Every row gives one point. The points of each table are mixes of a few directions, plus a little noise. How many directions does each table use, and how many do they share? Where both have some left over, give the other angles between the two spaces (their principal angles), to ten degrees, smallest first.

First (5 x 2):
[[-3.26 -1.93]
 [ 0.18  0.10]
 [ 1.15  0.69]
 [ 2.06  1.22]
 [-0.13 -0.08]]
Second (6 x 2):
[[-1.90  0.67]
 [ 3.59 -1.27]
 [ 1.46 -0.53]
 [-0.20  0.07]
 [-1.84  0.64]
 [-1.11  0.39]]
Directions: first 1, second 1, shared 0; angles 50

First:
[[-1.25  0.89  0.79 -1.32]
 [-2.67  1.90  1.68 -2.82]
 [ 1.01 -0.72 -0.63  1.06]
 [ 0.91 -0.64 -0.57  0.95]
 [ 2.02 -1.43 -1.26  2.11]]
Second:
[[-0.35  0.37  0.79 -0.38]
 [ 2.27 -3.53 -2.61 -2.30]
 [-0.35  0.66 -0.56  1.94]
 [-1.12  0.20  2.18 -0.95]
 [ 0.64  1.04 -0.33 -0.54]
 [-1.12  1.33  0.52  2.21]]
Directions: first 1, second 3, shared 0; angles 30

First:
[[ 2.13  1.22 -2.64  1.18  0.42 -1.03 -1.03  0.57 -0.19]
 [-1.63 -0.63  1.82 -0.52 -0.46  0.66  0.47 -0.19  0.13]
 [ 2.85 -2.85 -0.74 -3.95  2.50  0.57  3.26 -2.81 -0.08]
 [-3.24 -1.02  3.50 -0.77 -1.01  1.20  0.70 -0.19  0.25]
 [-0.75  0.22  0.53  0.38 -0.43  0.09 -0.31  0.32  0.03]
 [-3.05  1.92  1.50  2.82 -2.18 -0.13 -2.32  2.11  0.13]
 [ 0.21  1.27 -0.98  1.53 -0.46 -0.60 -1.29  0.97 -0.06]
 [ 1.11  0.77 -1.46  0.79  0.16 -0.60 -0.69  0.41 -0.11]
 [-0.51 -1.65  1.48 -1.96  0.48  0.83  1.65 -1.23  0.09]
 [ 2.88  0.74 -3.01  0.49  0.96 -1.00 -0.45  0.05 -0.22]]
Second (10 x 9):
[[ 1.69  1.26  1.30 -0.79  1.70 -0.66  1.21  0.15 -1.44]
 [-0.69 -1.45  3.03 -0.36  1.74  1.70 -1.44  0.60  0.70]
 [ 0.75  0.02  2.01  0.38  0.20  0.05 -0.96 -0.71 -1.77]
 [-1.50 -0.59 -1.93  1.62 -3.20  0.31 -1.55 -1.15  0.18]
 [-0.13 -2.37 -2.48 -0.29 -1.12 -2.91  0.61  0.74  2.53]
 [-1.70 -0.62  0.77  0.64 -2.32  0.24 -1.13 -0.91  1.30]
 [ 0.04 -3.84 -1.18  0.75  0.97  0.18 -2.38  1.03  0.10]
 [ 1.15  0.75  1.06 -0.08  0.07 -1.01  0.39 -0.55 -1.35]
 [-0.38  2.44 -2.46 -0.36 -0.14  0.81  1.93  0.26  0.40]
 [ 0.75  4.40 -0.13 -1.52  2.12  1.32  3.31  0.55 -0.61]]
Directions: first 2, second 5, shared 0; angles 30, 60

First (10 x 14):
[[-1.90 -3.36  1.67 -0.64  2.84 -1.14 -0.41 -2.76 -3.11 -2.24 -0.76  4.23
   2.95 -2.60]
 [-0.18 -0.32  0.16 -0.05  0.27 -0.11 -0.03 -0.27 -0.30 -0.22 -0.07  0.40
   0.28 -0.25]
 [ 0.68  1.20 -0.60  0.22 -1.01  0.41  0.15  0.98  1.12  0.80  0.27 -1.52
  -1.06  0.93]
 [ 0.61  1.08 -0.53  0.20 -0.91  0.36  0.13  0.88  0.99  0.72  0.24 -1.37
  -0.94  0.83]
 [ 1.53  2.73 -1.35  0.51 -2.30  0.93  0.34  2.24  2.50  1.81  0.61 -3.43
  -2.39  2.10]
 [ 0.49  0.88 -0.44  0.16 -0.75  0.30  0.11  0.73  0.83  0.60  0.19 -1.11
  -0.78  0.69]
 [-1.25 -2.21  1.10 -0.42  1.87 -0.75 -0.27 -1.81 -2.04 -1.47 -0.49  2.79
   1.94 -1.71]
 [-1.50 -2.65  1.31 -0.49  2.24 -0.90 -0.33 -2.17 -2.44 -1.76 -0.60  3.33
   2.31 -2.05]
 [ 1.51  2.68 -1.33  0.50 -2.27  0.91  0.34  2.20  2.47  1.79  0.60 -3.39
  -2.35  2.07]
 [-0.02 -0.03  0.02 -0.01  0.03 -0.01  0.00 -0.02 -0.03 -0.02 -0.01  0.05
   0.04 -0.03]]
Second:
[[ 0.12  0.47  0.30  0.29  0.37  1.24  0.52 -0.27  0.46 -0.44  0.11 -0.30
  -0.80 -0.28]
 [ 0.13  0.17  0.30  0.00  0.02  0.30  0.20  0.01  0.16 -0.01 -0.01  0.26
  -0.19 -0.12]
 [-1.12 -0.30 -2.38  1.07  0.89  0.89 -0.42 -0.89 -0.25 -1.30  0.40 -3.91
  -0.55  0.42]
 [ 1.36  0.70  2.93 -0.99 -0.74 -0.08  0.89  0.83  0.63  1.15 -0.37  4.23
   0.01 -0.67]
 [-0.28  0.18 -0.59  0.54  0.53  1.06  0.18 -0.46  0.19 -0.69  0.19 -1.47
  -0.66 -0.03]
 [ 0.30 -0.19  0.62 -0.56 -0.52 -1.05 -0.17  0.46 -0.19  0.69 -0.22  1.50
   0.66  0.01]
 [ 2.30  1.76  5.01 -1.13 -0.65  1.61  2.12  0.88  1.64  1.17 -0.42  6.24
  -1.08 -1.45]
 [-2.28 -2.86 -5.11  0.06 -0.51 -5.02 -3.35  0.05 -2.73  0.29  0.01 -4.42
   3.24  1.99]
 [ 0.28  1.12  0.74  0.72  0.87  2.96  1.26 -0.63  1.10 -1.04  0.28 -0.65
  -1.90 -0.66]
 [ 0.40 -0.09  0.84 -0.55 -0.51 -0.89 -0.05  0.48 -0.11  0.71 -0.21  1.71
   0.55 -0.07]
 [-1.21 -0.99 -2.65  0.53  0.27 -1.05 -1.19 -0.42 -0.93 -0.52  0.19 -3.17
   0.70  0.78]]
Directions: first 1, second 2, shared 0; angles 70

First (11 x 24):
[[-0.07  0.18  0.19  1.25  1.06  2.88  3.86 -3.39 -1.36  1.71 -4.41  0.29
  -0.27  0.10  1.04 -1.27 -0.25  3.24  2.96  1.54  1.47 -1.76 -4.13 -0.23]
 [-0.50  1.65 -0.57 -0.27  0.57 -2.17 -1.47 -0.12 -0.26 -1.54  1.72  0.30
   0.80  0.53 -1.31  0.63 -0.16 -2.53 -0.73 -1.06 -1.67  0.16  2.62  1.15]
 [ 0.28 -0.58  1.02 -0.07  1.16 -1.07 -1.26  1.93  0.60 -0.47  1.51  0.26
  -0.04 -0.71 -0.55  0.94  0.78 -1.71 -3.14 -0.39  0.80  2.44  3.12 -0.21]
 [ 1.67  2.28 -4.25  1.57  4.09  0.48  0.28 -2.11 -3.38 -0.66 -1.05 -2.32
   0.17  1.17 -2.50  0.58  3.97 -0.57  2.08  0.72  0.92 -2.55 -1.07  1.81]
 [ 0.23 -2.47  2.63  0.21 -0.49  0.27 -0.13  0.37  1.05  0.01  0.60  1.73
  -0.36 -1.14  0.17 -0.18 -0.98 -1.76  0.50  0.58  0.18 -0.78  0.79 -0.19]
 [-0.74  1.03 -1.84 -1.91 -2.96 -1.00 -1.45  3.25  1.32  0.57  1.45 -2.21
  -0.03  0.55  1.42  0.29 -0.20  3.25 -3.14 -1.56 -0.43  3.51 -0.37 -1.58]
 [ 0.12 -2.35  3.26  0.35  0.59  1.09  1.08  0.56  1.00  1.02 -0.80  1.64
  -0.65 -1.43  0.80 -0.14 -0.63 -0.06 -1.41  0.89  1.85  1.49  0.85 -0.99]
 [-1.22  1.14  2.23  1.03  1.98  0.53  3.05 -4.05 -0.90  0.11 -3.13  2.54
   0.74 -0.04  0.02 -0.75 -1.87 -0.36  1.43  0.64 -0.31 -0.98  0.05  0.91]
 [-0.22 -0.97 -0.12 -0.95 -3.12 -0.03 -0.91  1.20  1.30  0.12  1.17 -0.31
  -0.19  0.07  1.08 -0.35 -1.17  0.80  0.98 -0.37 -1.16 -0.72 -1.35 -0.64]
 [ 0.31  0.38 -2.16 -0.41 -1.48 -0.11 -0.89  0.41 -0.22 -0.26  0.86 -1.39
  -0.05  0.75  0.03 -0.10  0.41  0.71  1.49 -0.23 -0.94 -1.34 -1.70  0.11]
 [ 0.17 -0.38 -0.42 -0.68 -1.15 -1.13 -1.99  2.01  0.85 -0.65  2.26 -0.53
  -0.03 -0.07 -0.25  0.56  0.19 -1.05 -1.02 -0.71 -0.67  0.59  1.23 -0.05]]
Second (10 x 24):
[[ 0.63  1.22  0.50  0.58  2.41  0.77  0.55 -2.05 -0.20 -1.26 -1.56  1.68
   0.25  0.56 -0.76  3.20  0.66  0.02  0.70  1.39 -0.60  0.02  1.08 -0.43]
 [ 1.12 -0.06 -1.28  2.02  0.48 -1.32 -0.37 -0.13 -2.12 -1.35 -0.41 -2.76
   1.71  0.04 -1.45 -2.08  0.53  0.81 -0.36  0.58 -0.40  1.62 -0.73  1.39]
 [-1.16 -1.35  0.53 -2.49 -2.68  0.49 -0.49  2.01  2.45  2.12  1.47  1.70
  -2.05 -0.83  2.27 -0.29 -1.64 -0.75  0.01 -2.30  0.67 -1.64 -0.29 -0.55]
 [ 1.15  0.75 -0.46 -1.55  0.00 -0.42 -0.47  1.25  0.65  1.40  0.46  0.11
  -0.25 -0.67  0.09  0.23  1.26  0.37  0.10 -1.01 -2.63 -1.21 -0.59  0.28]
 [-0.61  0.27  0.39 -1.16  0.42  1.44  0.41 -0.48  0.92 -0.65 -0.33  3.24
  -1.03  0.04  0.92  2.19 -1.43 -1.47  0.10 -1.03  1.03 -0.61  0.19 -0.30]
 [-0.27 -3.24 -2.63  2.70 -4.02 -2.84 -1.42  2.86 -2.81 -0.97  1.82 -6.22
   1.82 -0.75 -0.29 -8.64 -2.31  0.49 -1.80 -1.80  2.76  3.07 -2.75  2.92]
 [ 0.16  0.11  1.86  0.60  1.18  0.31  0.18 -2.05  1.38  0.75 -1.32  0.81
  -0.59  0.48 -0.15  3.73  1.28  1.57  1.64  2.73 -0.99 -0.80  2.51 -1.82]
 [-1.69  1.20  0.58  0.25  0.51  0.64  1.37 -0.36 -1.21  0.13  0.90 -1.28
   0.76  1.08 -0.72 -1.89  1.20 -0.80 -1.16  1.29  1.44  0.56 -0.22 -0.98]
 [-0.17  1.41  0.40 -0.76  1.47  1.06  0.75 -0.77  0.09 -0.31 -0.33  1.78
  -0.14  0.41 -0.18  1.76  0.57 -0.83 -0.07  0.21 -0.26 -0.51  0.21 -0.54]
 [ 0.83 -0.30  0.13 -0.17  0.19 -0.12 -0.50 -0.28  0.87  0.14 -0.68  0.94
  -0.49 -0.37  0.27  1.82 -0.13  0.61  0.84 -0.05 -1.03 -0.54  0.60  0.02]]
Directions: first 5, second 5, shared 0; angles 30, 50, 70, 80, 90
